Every row gives one point. Each copy is the shape, with its points in the same order, turned, moved and blurred by noise. Some copies are also mirrored. Which?

Shape (7 x 3):
[[-30 -27 -20]
 [ -4  47   1]
 [  3  -2 -18]
 [-19  13 -30]
 [-45 -88  14]
 [ 25  14   0]
 [-21   7 -35]]
Copy 1, 7 rows:
[[-49 -16   9]
 [  1  44 -10]
 [-15  -2 -16]
 [-39  17 -20]
 [-53 -70  55]
 [ 10   1 -27]
 [-43  13 -20]]
Copy 1 is: only turned
Copy 2, 7 rows:
[[-46 -18 -22]
 [ 40 -39 -24]
 [  2   7 -28]
 [ -5 -14 -45]
 [-95   1  16]
 [ 27  18  -8]
 [ -2 -20 -42]]
Copy 2 is: mirrored
Copy 3, 7 rows:
[[-38 -34  -6]
 [-32  40 -38]
 [-28   6  -1]
 [-52   6 -13]
 [  1 -94 -11]
 [ -4  30  -8]
 [-55   0  -9]]
Copy 3 is: mirrored
Copy 4:
[[-43   9   3]
 [ 15  -3 -50]
 [ -8  26 -12]
 [-16  23 -33]
 [-85  -4  50]
 [ 23  12  -7]
 [-27  31 -34]]
Copy 4 is: mirrored

Shape, 7 rows:
[[-17  10 -23 -39]
 [ 10 -27   6  47]
 [ -1   6 -81 -28]
 [-50   5  15 -44]
 [ 39  45 -77  -4]
 [ 66  -8 -32  33]
 [-61   5  15  -1]]
Copy 1, 7 rows:
[[ -7  34 -23 -46]
 [ -1 -12 -43  46]
 [-41  12 -66 -68]
 [ 19  74  -8 -19]
 [-78 -24 -36 -53]
 [-26 -66 -39   0]
 [ -2  69 -22  19]]
Copy 1 is: mirrored
Copy 2, 7 rows:
[[-22 -14 -17  27]
 [ 47  36 -34 -34]
 [-12   9 -56  65]
 [-48 -17   9 -20]
 [ 14  48 -31  82]
 [ 75  39 -30  25]
 [-43  17  -8 -40]]
Copy 2 is: mirrored
Copy 3, 7 rows:
[[ -3  16  -6  41]
 [ -9 -42 -50 -29]
 [ 14  53 -58  39]
 [-29 -14  20  52]
 [ 28  82 -44 -12]
 [ 39   9 -58 -41]
 [-62 -25   2  19]]
Copy 3 is: mirrored

Shape:
[[-31   8 -11 -25]
 [ 27  11  34  -1]
 [-39  -4  15 -23]
 [-27   4  19 -95]
 [-39 -32 -11  -9]
 [  8   0  58   8]
 [ 25  10 -12  14]
 [ -5 -34   6  -5]]
Copy 1 (8 x 4):
[[-27  16 -25  17]
 [  1  34  33 -20]
 [-49  19  -1  19]
 [-86  40 -32 -31]
 [-38 -17  -8  29]
 [-16  33  59  -4]
 [ 27  11   4  -6]
 [-23 -17  16   0]]
Copy 1 is: only turned
Copy 2, 8 rows:
[[-36  -1 -20 -25]
 [ 27  -5  26 -31]
 [-39 -26  -2 -19]
 [-35 -51 -35 -80]
 [-33 -22 -23  14]
 [ 17 -26  45 -19]
 [ 22  27  -3  -7]
 [  4 -25 -13   8]]
Copy 2 is: only turned
Copy 3, 8 rows:
[[-22 -18 -16  -1]
 [ 28  31  12 -18]
 [ -7  -5 -34  10]
 [-16 -13 -70 -55]
 [  6 -38 -23  23]
 [ 36  44  -6   6]
 [  9  -3  40  -7]
 [ 31 -21  -7   9]]
Copy 3 is: mirrored
Copy 4, 8 rows:
[[-37 -19 -10  -3]
 [ 24 -26  10  36]
 [-44 -32  16  13]
 [-67 -65 -32  45]
 [-36 -45  23 -25]
 [ 21 -26  34  44]
 [ 28 -14  -7  -7]
 [ -3 -51  18  -6]]
Copy 4 is: mirrored

Shape (12 x 6):
[[  6  -9  54  21  50 -38]
 [ 22  -7 -30 -85  13 -36]
 [ 18  16 -11  42 -27  36]
 [  9  11  21  25 -42 -58]
 [-11 -18  -6 -37 -29  10]
 [-29  13 -29   4  -4  31]
 [ 22  68  57 -30 -32 -32]
 [-28   1 -48 -10 -27 -33]
 [-22  38 -21  -8  14 -95]
 [ -7  54  41  12 -65  28]
 [ -6  21  48   9  21  54]
 [ 18  47  14  -5  58   4]]
Copy 1:
[[-32 -19  62  54  10  17]
 [-92   5 -38 -27  10 -15]
 [ 63  -8 -25  27  -5  29]
 [-11 -31   3  37 -67 -10]
 [ -4 -11 -17 -40 -17  -2]
 [ 31 -15 -31  -9  24 -25]
 [-16  60  19  23 -58 -26]
 [-13 -44 -38  -5 -15 -39]
 [-57 -33  -3  54 -19 -70]
 [ 61  39   8   4 -57 -16]
 [ 40  29  27   6  30  22]
 [-18  35   8  55  42  -5]]
Copy 1 is: mirrored
Copy 2:
[[ 12  28  27 -44  28 -56]
 [-12 -50  21 -50 -60  14]
 [ 34  31 -13  48  -2  21]
 [ 40 -10   8  24 -24 -72]
 [  4 -18  48  20 -29  19]
 [-22   4   4  35   1  31]
 [ 21  48  28  -1 -86 -55]
 [-18 -51  -8  30 -24 -15]
 [-34 -32 -26 -20 -27 -82]
 [ 26  62  36  71 -52 -17]
 [  4  78  41  10   8  20]
 [ -8  57 -11 -45 -12  -5]]
Copy 2 is: only turned

Shape (14 x 8):
[[-10 -28  26 -67  17 -22  20  16]
 [-24  40  25  36   4  41 -27 -19]
 [ 57 -62 -35  46  13   3  -1 -15]
 [-53  37  17 -63 -11  17 -18  20]
 [-26  -6  -8 -63 -44  41  33  17]
 [  7  13 -56   5 -24  21  53  15]
 [ 64  15  28  48   7 -15  18 -48]
 [-52 -16  36  -7 -39   5  54  30]
 [ -6 -29 -26  -7 -50  36  39 -10]
 [ -7 -43  28  21 -47 -49  13  17]
 [  2  29 -15  -5 -48 -47 -56 -64]
 [ 40 -25 -61 -14  54  10 -35 -17]
 [-59   9   7  11 -28 -17 -49 -83]
 [-30  29 -10  14  -7   5   4 -48]]
Copy 1:
[[ 13 -52  34 -25 -16 -18  49   9]
 [ 21  46  -1  22  36  38  30  46]
 [ 53 -31  -2  51  10  25 -54 -16]
 [-31 -10  -5 -30  -8   1  88  32]
 [-10 -10  -8  -1 -56  17  70 -26]
 [ 28  20 -31  43   4  17  45 -59]
 [ 37  38  26  11  19 -20 -54  -2]
 [ -1   0  46  47 -67 -24  63   0]
 [ -1   2 -12  38 -46  43  18 -31]
 [-18 -29  16  69 -33 -38  -5  20]
 [-76  15 -14  -5  40   8 -36  -2]
 [ 49 -57  -6 -11  63  42  -3 -31]
 [-82  13  35   9  45  40  -4  29]
 [-26  28  19  23  45  25  12   0]]
Copy 1 is: only turned
Copy 2 (14 x 8):
[[ 38  -9  71 -30   0  -7  17   9]
 [-37   8   2  40  15  48 -43  -1]
 [ 41 -71 -50   0  27 -23 -40  18]
 [-19  23  54 -16 -22  58  28   5]
 [ 31 -15  31   1 -12  47  62 -34]
 [ 30 -11 -41  33  10   7  55   2]
 [ 41  10 -23  47   8 -34 -74   1]
 [ 26 -29  66  59   2  24  40   5]
 [ 32 -49 -10  28  -4  20  34 -36]
 [ 40 -61  40  48 -37 -12 -11  42]
 [-27  -2 -18   2 -95 -13 -43  -3]
 [  4 -26 -49 -70  26 -12 -25  13]
 [-74 -27  20  23 -56  -5 -42 -26]
 [-35   1  -6  32  -9  -3  -8 -19]]
Copy 2 is: only turned

Shape, 12 rows:
[[  1  13 -45   8  33  35  25 -33 -29]
 [-26 -15  -9  47  12 -25 -18  23  28]
 [ 17   5  -8  41  15   1 -45  33  16]
 [ -1 -22  27  40 -17 -13  36 -38 -49]
 [ 44   3 -15   4 -30 -35  11  -5 -44]
 [-11   6  21  -7  33 -25  42 -22 -40]
 [ 33 -14 -17  15  17 -11  42 -29 -15]
 [  1  57  16  36  32 -23  14  -6  13]
 [ 57  -1 -45   1  -2 -23   6  70 -35]
 [ 26  39 -33 -15 -41  15   8   6   3]
 [  8 -17 -14 -31  13 -82 -12 -40 -60]
 [ 12 -31  23 -10 -48  43 -26  -1  29]]
Copy 1:
[[-10  46 -40   8 -19 -18  30 -48  10]
 [ -2  16 -23  27  20  -8 -19  54  18]
 [ -2  44   3  14 -12 -24  12  61  21]
 [-29 -50 -12  46 -13 -12  15 -22   0]
 [ -2  -6 -15  27 -64 -23   2   9 -43]
 [  7 -11 -10  40  21 -37  16 -40 -35]
 [ 28   2 -26  34 -24 -20  21 -29  -2]
 [  3  57  -3  78  22 -19  18   2  -9]
 [ 13  20 -49   0 -55 -57  30  56 -53]
 [ -9  55 -26  -2 -36  24  26   8 -44]
 [ 26 -28   0  22 -34 -56 -59 -36 -41]
 [-20  -1  22 -33 -11  43  28  28  -1]]
Copy 1 is: mirrored
Copy 2 (12 x 9):
[[-22  -5 -38 -33  -1  14  37 -12 -49]
 [-27 -18 -15  54   1  11 -18   3  25]
 [ -2 -24  -3  46  -2  18 -45  -1 -23]
 [-12  -9  40   9 -13 -36  69   8  -9]
 [ 31  -6  -1  10 -27 -62  13  18 -39]
 [-10   9  13 -36  24 -42  28 -19  -4]
 [  5 -36 -20 -21  -5 -31  36   7 -14]
 [-25 -20  13 -20 -22  -5 -31 -45  -1]
 [ -7  -9 -45  23   4 -56 -47  44 -57]
 [ 13  21 -25 -13 -51   0 -20  25 -41]
 [ 54  26 -23  16  25 -76  33 -34  -8]
 [ 36   3  17  17 -18  50   3  67   4]]
Copy 2 is: mirrored
Copy 3, 12 rows:
[[-23 -47 -54 -10   3  39  -7 -41   0]
 [ -9 -33  11  41 -34 -33  -5  -7  28]
 [-28  -9  24  41 -30   6 -34 -13  33]
 [-11   7 -22  27  27 -20  37 -50 -45]
 [ -9  41 -25  35  -3  18 -21  -1 -42]
 [  6 -29  -5   0  41   4   9   4 -51]
 [-16   0 -47  10  34  -8 -13 -19 -16]
 [ 43 -16  26  24  18  28  15 -19  26]
 [-40  -2 -40  72 -11  42 -52  38  -8]
 [-16  32 -32  10 -29  58  15   5  11]
 [ 20   9  -5  -8 -14  -5 -55   4 -95]
 [-77  39   9 -10 -25  -4  28 -10  20]]
Copy 3 is: mirrored
Copy 4, 12 rows:
[[-13  20  -9   6  16   8 -45 -40 -18]
 [ -7 -34  19  43  18 -18   6  44  -8]
 [-13  13   8  51  24 -12 -34  64  -4]
 [ 35  -4  46 -11 -43 -12 -15  -3 -41]
 [ 29   7 -10 -14 -24 -56 -42  18 -12]
 [ 17   7  27 -47  12  -5   1 -13 -28]
 [ 42   6  -1  13   2 -18 -16 -27  -9]
 [-11  50  11  12  30 -28  29  23 -26]
 [ 37 -13 -58  -4  22 -29 -58  56 -20]
 [-28  26 -50  -8 -27 -23 -24  24  20]
 [ 28 -28  47 -56  22 -78 -37 -12   9]
 [ -7   4  20  21 -52  30 -36  45  60]]
Copy 4 is: only turned

Shape (15 x 9):
[[ -5   0  -1   8   0   8 -14  -9   2]
 [-13  -8 -11   5  16  10   4  -7   2]
 [ -6   4   8  -8   6   8   2  -6   6]
 [-12  -5  -6  10   2   2   6  18   0]
 [-12 -12  -3  -5   6   3   4   0 -29]
 [ 23  -2   2  -1  37   2 -11  -1   4]
 [ 95  -8   5  15   1   0   5  16  -3]
 [ -7 -24   3  -9   5  15  -8   2   4]
 [  3  -5 -17 -17  13  -8  -2  -2   9]
 [ 19   2   2  -7   0  -2   3  -3 -30]
 [ 12   0  -5   1  -4  25   3 -10   3]
 [-10   4   0  -7   1  10  -4  37 -11]
 [ -2  -1 -10 -12  -8  10   7  28 -32]
 [ 25  -3 -23  -6  31   2 -23  -8  -8]
 [-14  -7  -2   0  -6   0 -14  -7  -1]]
Copy 1:
[[  1 -16  -2  10   9   8   3 -13   0]
 [-11  -8  -8   5  23   5   8   4   0]
 [  1  -6   6  -2  17  -6   2  -8 -10]
 [-10  -1   1   9   1   6   2  15  -5]
 [  2  -8 -17  20  15  -7  13  11 -23]
 [ 24 -16  -5  -1  29  -8 -12   8  19]
 [ 76 -12   9  -6 -16  -8  25  28  42]
 [  2 -24  -6  -7  15   9   4   6 -18]
 [  4  -2 -20 -15  12 -10  -3   1   2]
 [ 29   0 -14  18   4 -16  16   2  -9]
 [ 16  -2   1  -2  12  13  22  -7  -1]
 [  8   9   1  11   0  12 -13  21 -24]
 [ 16  15 -14  18  -3   8   7  24 -30]
 [ 27  -9 -33   4  25   0  -6   1  19]
 [ -6 -20 -10   7   2   3   0 -10 -13]]
Copy 1 is: only turned
Copy 2, 15 rows:
[[ -5  -4   2  11  -6  -7  -6  -3   3]
 [-12  -2 -21  -1 -13   4  -2  -8   8]
 [ -3   8   2  -4   0   5   3  -7   7]
 [ -3  -7  -9  -7 -15   8  -2  16   5]
 [  5 -12 -10 -22 -18   3  -2 -13  -9]
 [ 10  -9 -21   0  27   0 -16  -6  19]
 [ 78 -28 -10  28  32  25 -11  13  23]
 [  0 -10  -1  -8 -16  -5  -4 -12  25]
 [ 12  14 -21  -9  -2 -12  -5  -2  14]
 [ 31 -10  -5 -10   3  10  -4 -12 -13]
 [ 10   0  -3  16 -12  17  -6 -15  11]
 [  2  -4   8 -23 -16  15 -22  18   6]
 [ 22  -5  -2 -27 -30  20 -19   5  -8]
 [ 19  -1 -29   4  13 -13 -33 -14   9]
 [ -4  -1   3  -1 -16 -17  -3  -2  -1]]
Copy 2 is: only turned
